Each point is reached from the start by the listed moves, each made 0, 1 or 2 times, or once backwards (-1), plus a little noise. Is the number of moves made odd or even? Then give how often each move was made.

Moves:
(1): [ 1.0 -3.5 -0.2]
(2): [4.0 2.8 1.6]
(3): [-0.5 -2.0  3.1]
Start: [-3.4 -0.3  1.4]
Points:
[ 2.6 -4.3  2.4] => odd (2, 1, 0)
[-3.4 -0.4  1.7] => even (0, 0, 0)
[3.0 6.9 8.0] => even (-1, 2, 1)

Moves:
(1): [ 1.3  0.2  2.4 -0.9 -1.8  0.3  0.6 -3.1 -1.2 -1.2  0.1]
(2): [-1.0  1.9  2.5 -2.0  0.4 -0.9  0.7  1.1 -0.4  1.3  0.1]
(3): [-0.6 -2.5  2.6 -0.5 -0.2 -1.0  0.4  1.1  0.2 -2.1 -0.1]
(4): [ 0.4  1.1  1.1  2.8  0.3 -0.7 -1.9  0.1 -0.3  0.9  0.4]
(5): [-0.3  0.3  1.2 -1.0  1.6 -0.6  0.4 -0.9 -0.5 -1.8  2.6]
(6): [-0.5  1.3  1.0 -0.2  1.1  2.0 -2.3 -1.5  1.1 -1.1 -0.2]
(7): [-0.6  0.3  0.8  1.9 -0.6  0.7  1.4 -0.2  1.5  0.2 -0.1]
(8): [-0.3 -1.3 -0.4 -0.5 -1.8  0.9 -0.6  2.3 -0.5  0.6  3.1]
Start: [-0.7  0.7  0.7  0.0  1.0 -0.7  1.0  2.9 -0.6 -5.0  0.0]
Points:
[  1.5  -4.2   9.5   4.0   0.8  -6.1   0.7   1.1  -3.4 -12.2   5.4] => odd (1, -1, 2, 2, 2, -1, 0, 0)
[-2.9  1.9  1.9  3.1  5.4 -3.8  6.6  3.1  1.6 -6.7  2.0] => odd (-1, 0, 0, 0, 2, -1, 2, -1)
[ -2.2   4.0  18.0  -6.2   1.6  -0.8   0.2  -4.3  -0.7 -11.4  -3.4] => odd (2, 2, 2, 0, 0, 2, 0, -1)
[-2.6 -3.0  6.0  1.5  6.8 -8.3  3.4  5.9 -1.4 -9.8  2.4] => even (-1, 0, 2, 1, 2, -1, 0, -1)

Moves:
(1): [-0.3 -1.4  0.1  0.6  0.9  0.9  0.8  0.4 -1.1 -1.0 -1.1  0.7 -0.1]
(2): [-2.0  0.3 -2.4 -0.5  0.9 -0.8 -0.1  0.0 -1.4 -0.6 -1.7  0.0  3.2]
(3): [ 1.4  1.4  1.2 -1.5  3.8  0.7 -0.8  1.3 -2.5  0.3 -0.8 -1.1 -0.3]
(4): [ 0.0  1.3  0.6  3.3  0.7  3.2  0.5 -1.7  1.4  0.3 -0.1 -1.1  1.6]
(5): [ 0.6 -2.4 -1.9 -0.5  1.2 -0.6 -1.3 -0.9  1.8 -1.3  0.3 -1.7  0.7]
(6): [ 0.3 -2.6  1.3 -1.4  1.2 -0.1  1.5 -0.9  3.2  2.5 -2.5  0.2 -1.1]
(7): [-0.6  0.6 -0.2 -2.5  0.3  0.5  3.0 -0.4 -0.3  1.2  2.6  0.8  0.1]
(8): [-0.9 -0.2  0.2  0.5  0.4  0.0  0.3  1.0  0.5 -0.6  1.6  1.9  1.3]
(9): [-0.4 -0.1 -0.6  0.8  0.0 -0.6 -1.6 -1.6 -1.8  0.4 -0.2  1.1 -0.8]
(10): [ 0.2 -1.0  1.0  0.2 -0.2 -1.1 -0.7  0.4 -0.5  1.3 -1.1  0.6  1.8]
(11): [ 0.5 -0.7 -2.7  2.0  1.7  0.5 -0.2  1.2 -0.8  0.3  1.7  2.3 -1.4]
(12): [-0.3 -0.9  0.7 -1.2 -0.1  2.0 -2.4 -0.2  0.6 -0.5  1.8  1.9  0.1]
Start: [-1.5  0.0 -0.4 -0.1  0.9 -1.3  0.5 -0.6  0.2  0.8 -1.0  2.2 -0.5]
Points:
[ 0.4  7.8  9.9 -1.9  8.1  9.3  5.7  2.2  0.8  6.7  8.9  5.6  3.6] => even (-1, -1, 2, 2, -1, 0, 2, 2, -1, 1, 0, 1)
[ 4.2  1.5 -3.7  8.2  7.0 -1.5 -2.7  2.4 -2.8  2.8  3.0  1.1  0.1] => odd (-1, -1, 1, 1, 1, -1, 0, 0, 0, 2, 2, -1)
[-0.3  6.8  5.3 -3.9 10.0  9.6  9.3 -1.7 -0.7  1.6  0.7 -3.6  2.6] => even (1, 0, 2, 2, 0, 0, 2, 0, -1, -1, -1, 0)
[ 0.1 -3.8  5.2  0.5 -2.5 -5.1 -3.7  2.7 -5.1 -2.4 -5.5  2.4  0.4] => odd (2, -1, 0, -1, 0, -1, -1, 0, 0, 2, -1, 0)
[ -1.8  -4.1   5.7  -5.5   6.6  -5.8   5.8   1.4   4.2   7.2 -12.6  -0.7
   7.1] => even (0, 1, 1, 0, 0, 2, 0, 1, -1, 2, -1, -1)
[ -3.4   1.4   1.4  -2.7   5.3   3.4  -1.4   3.0 -10.9   3.1   8.9  15.1
   2.5] => odd (1, 0, 1, 0, -1, -1, 2, 1, 1, 2, 1, 2)
[-2.9 -2.4  5.5 -1.6  8.1  5.1  2.9 -4.4 -0.2  7.7 -2.9  9.6 -2.3] => odd (1, 0, 1, 1, -1, 2, 1, 1, 2, 0, 0, 1)

Moves:
(1): [-0.3 -1.6 -2.3  1.7  1.5  4.0  0.9  1.8  0.0 -3.5  1.4 -0.9  0.4  0.5
  0.4  1.1 -0.5  0.5 -0.5 -1.6 -1.7 -0.9]
(2): [-4.7 -0.3 -1.0  0.6 -3.5  1.1 -0.3 -0.2  0.5 -0.2  0.4 -3.3 -2.7 -5.8
  2.1 -2.2 -1.6 -0.8 -2.6 -0.1  0.5  0.1]
(3): [-3.5 -0.5 -0.6  0.7  0.5  0.4  1.9 -0.4 -1.4  0.6 -1.6  1.3  0.3  0.2
 -3.1  0.1 -0.6  0.2  1.9  0.6  0.3 -1.1]
(4): [-0.5 -1.3  0.7 -0.1  1.0  0.0  0.9  0.3 -0.2  0.2  0.3 -0.4 -1.5 -0.3
 -1.8 -0.1 -0.7 -1.9  1.8  0.6 -0.9  0.7]
(5): [ 0.0  0.0  2.6  1.3 -3.3  1.6 -0.1 -0.6 -0.8  1.3  1.9  1.6  0.1  0.2
 -0.7 -0.4 -0.7  0.2 -0.5 -0.4  0.5 -0.1]
(6): [ 0.4 -0.6 -0.3 -0.3  3.9 -0.8 -0.9  1.0  0.9  0.1 -0.7 -2.8 -0.3 -1.7
  0.8 -0.2  0.2 -1.8 -0.7 -2.7 -2.3 -0.3]
(7): [ 0.2 -0.2 -0.2 -1.6  1.0 -0.5  3.5 -1.6 -2.9 -1.9 -1.2  1.4  0.3  0.8
  0.8  0.9 -0.7 -4.2 -0.3  1.5 -1.0 -0.1]
(8): [ 2.8  0.8  1.5 -1.6  1.7  0.2 -1.8 -0.4 -4.6 -3.2 -0.7  3.1  1.4 -0.3
 -0.3 -1.1  0.2 -0.7  4.2 -0.4  2.4  2.7]
(9): [ 3.9 -2.0  0.9  0.6 -2.6 -2.9 -0.2  3.3 -2.4  0.5 -2.5 -2.3 -0.6  1.7
  2.3  0.4  0.4  0.3 -2.1  1.8  1.7  1.2]
(10): [ 1.7 -1.1  3.7 -0.9 -0.4  0.7  0.9  0.1 -2.0 -2.1 -2.2  0.8  1.3 -0.2
 -1.0 -1.7 -1.0  1.7  3.8  2.2  3.6  0.4]
(11): [-2.3  1.3  0.6 -1.5  0.7  0.9 -0.3  2.0 -0.7  1.3  0.1 -0.1  1.3  0.1
 -0.1  3.3 -0.4  0.3  1.5  0.2 -2.3  0.6]
(12): [ 0.1  0.7 -0.2  0.1  0.2 -2.2  2.3 -0.7 -0.5 -0.4 -1.8 -2.9 -1.5 -2.9
  0.3  0.8 -1.5  0.3  0.7 -2.1  1.7 -4.1]
(13): [-0.3  0.3 -0.9  2.1  0.5 -4.1 -1.4  1.2  0.8 -2.3 -0.9  3.5  3.0  2.6
 -1.2 -0.5 -3.2  4.2  2.2  3.1 -0.9 -1.8]
(14): [-0.2 -0.7  2.6 -3.0  1.9  2.0  1.9  3.8 -3.3  0.3  0.6 -0.1  2.3  0.7
  0.0 -1.4 -5.2  2.4 -2.5 -0.9  1.7  1.9]
(15): [ 1.0 -1.8  0.6  0.7 -1.2 -0.3 -0.2 -1.4 -0.4  0.8 -0.7 -0.2 -0.8  0.2
  1.8 -0.8  0.3  1.0  2.3 -1.5 -0.5 -0.2]
(16): [-2.8  1.2  0.5  0.0 -0.2 -1.1 -0.2  2.3  1.7 -0.1  0.2  0.1  0.6  0.4
  0.4  1.7 -0.1  0.0  1.6  0.4  0.6  1.4]
(17): [-0.2  0.3  2.0  3.2  0.2  3.0  1.1 -4.0  2.5  1.4  3.1 -0.7 -0.7 -3.4
  2.0  1.4 -0.5  4.0  3.6  0.2 -3.0  2.0]
(18): [ 0.1  0.5 -0.8 -1.2 -1.3  0.3  0.8  1.7  0.6  1.4 -0.3  0.5  2.0  0.1
  1.1  0.1 -2.2 -1.9  0.6 -0.7  1.0  2.4]
(19): [-0.4  0.7  1.3 -2.4 -0.9 -0.9  0.6  0.2  0.3 -0.6  0.6  1.0  0.1 -2.9
  0.8  2.7  0.9 -1.2 -1.9 -1.7 -0.1  1.0]
(20): [ 2.0  1.7  2.7 -2.7  0.2  0.7  1.9 -2.3 -0.3 -0.6 -0.5 -0.2  3.2 -1.6
  1.8 -1.3  1.9  3.7  3.0 -0.9 -1.6  3.9]
Start: [-1.3  2.4 -0.9 -3.1 -0.7 -0.7  1.1 -0.9  0.9 -0.1  0.4 -0.1 -1.2 -1.3
  0.4  2.0  0.4 -0.4  0.7 -0.2  1.1 -2.0]
Points:
[  0.0  -4.4  -2.1  -7.3   0.6   6.3  13.5   3.9 -12.0 -12.8  -6.2   1.6
   0.9  -0.1  -3.5  -0.6 -14.9  -4.4   3.1  -3.8  14.0 -15.1] => odd (2, 0, 0, 0, 0, -1, 1, 0, -1, 2, 0, 2, 0, 1, 1, -1, -1, 1, 0, -1)
[ -7.7   7.7  11.5 -15.3  13.3   9.8  13.8   6.1 -15.7  -5.7   3.5  12.4
  17.0   7.2  -4.6   8.4  -4.6   2.2   6.9  -2.0  -7.9  13.6] => odd (1, -1, 2, 0, 2, 1, 2, 1, 0, -1, 1, -1, 0, 2, -1, 2, 0, -1, 0, 2)
[ -7.4  -5.2   4.3   0.0  -3.7   9.3  12.0  -1.4  -3.2  -0.5  -1.3   1.9
   0.1  -7.0  -6.1  -2.3 -13.5   1.2  -0.7  -8.0   9.2 -13.9] => odd (1, 0, 2, -1, 2, 1, 0, -1, -1, 2, -1, 1, 0, 1, 1, -1, 0, 1, 1, -1)
